Every row gives one point. The points of each table are mixes of a few directions, plus a little noise. How many directions does each table use, and how many do they share? Where both have some left over, give the other angles between the two spaces (their principal angles), to ten degrees, smallest first.

First, 6 rows:
[[ 78 -41]
 [-36  19]
 [-10   5]
 [  3  -2]
 [-43  23]
 [  7  -4]]
Second, 7 rows:
[[ 73 -38]
 [  7  -4]
 [ 30 -16]
 [-10   5]
 [-33  17]
 [-58  30]
 [ -9   5]]
Directions: first 1, second 1, shared 1

First, 8 rows:
[[ -7  42 -49 -18]
 [ 33  -4  10  74]
 [  8 -35  42  18]
 [  7  -4   6  16]
 [ -4 -41  45  -7]
 [  5   7  -7  11]
 [ -4  43 -50 -11]
 [-37  -8   2 -82]]
Second:
[[  -1    0    0    0]
 [  12   -4    5   -2]
 [-103   30  -41   15]
 [  64  -19   26   -9]
 [  27   -8   11   -4]]
Directions: first 2, second 1, shared 0; angles 60

First (7 x 8):
[[ 12 -15   9   2  23   1 -24 -15]
 [ 56 -55  11  10  63   1 -61 -27]
 [  7  10 -26   6 -24   0  31  32]
 [-34  17  19 -10  -8   1   2 -15]
 [ 67 -44 -20  17  36   0 -26  10]
 [-17  30 -26   0 -45  -1  50  37]
 [-92  59  33 -25 -43   2  29 -20]]
Second:
[[ 36  41 -11 -28 -48  -8 -50  12]
 [ 46  61 -19 -29 -45  10 -46  15]
 [-22   1  -9  43  87  76  94 -11]
 [  8   0   3 -16 -32 -28 -35   4]
 [ -5   1  -2  10  21  19  22  -3]
 [-13 -15   4  11  19   5  20  -5]
 [ 16   4   3 -26 -52 -42 -56   7]
 [-31 -44  15  16  24 -15  24 -10]
 [-18 -42  18  -7 -23 -54 -27  -4]
 [-17  -8  -2  25  50  37  53  -7]]
Directions: first 2, second 2, shared 0; angles 70, 90

First, 9 rows:
[[-17   5  -4 -20 -14  17 -10  -1  14   3 -22]
 [ 16   0   8  22 -45 -23 121  -2   6  18  -3]
 [  5 -16  15   7   0  -2  14 -18 -17 -59  17]
 [-36  -5  -4 -43 -23  15  -4  -4  13 -40 -23]
 [  5  20 -11   7  24  14 -59  12  12  63  -9]
 [-34  20   3  -2  44 -38  20   7  25 -28  30]
 [ 37 -21   5  21   8   8 -36  -8 -37  -8  16]
 [-21  25   5   2   6   9   3  -3  32  16 -13]
 [ 46 -28 -18   4  -1  -1 -49  16 -47  35   8]]
Second, 11 rows:
[[ -6   3  24 -29  -4 -21  40 -22 -14 -21  47]
 [  2 -19 -37  49   4  54 -54  37  31  31 -73]
 [  3  20  23 -33  -1 -46  28 -25 -24 -19  45]
 [-11 -15   9  -7  -4  17  26  -5   5  -9  19]
 [  9  24  10 -18   2 -42   3 -14 -20  -7  19]
 [  5  21  18 -27   0 -43  19 -21 -22 -14  35]
 [  8   4 -21  23   4   7 -39  18   8  19 -41]
 [  2  18  24 -33  -2 -44  32 -26 -24 -20  47]
 [  1 -12 -22  29   2  32 -31  22  18  18 -43]
 [  3 -11 -28  36   3  36 -43  28  21  24 -55]
 [-16 -32  -1   9  -5  49  19   7  21  -2   0]]
Directions: first 5, second 2, shared 0; angles 40, 60
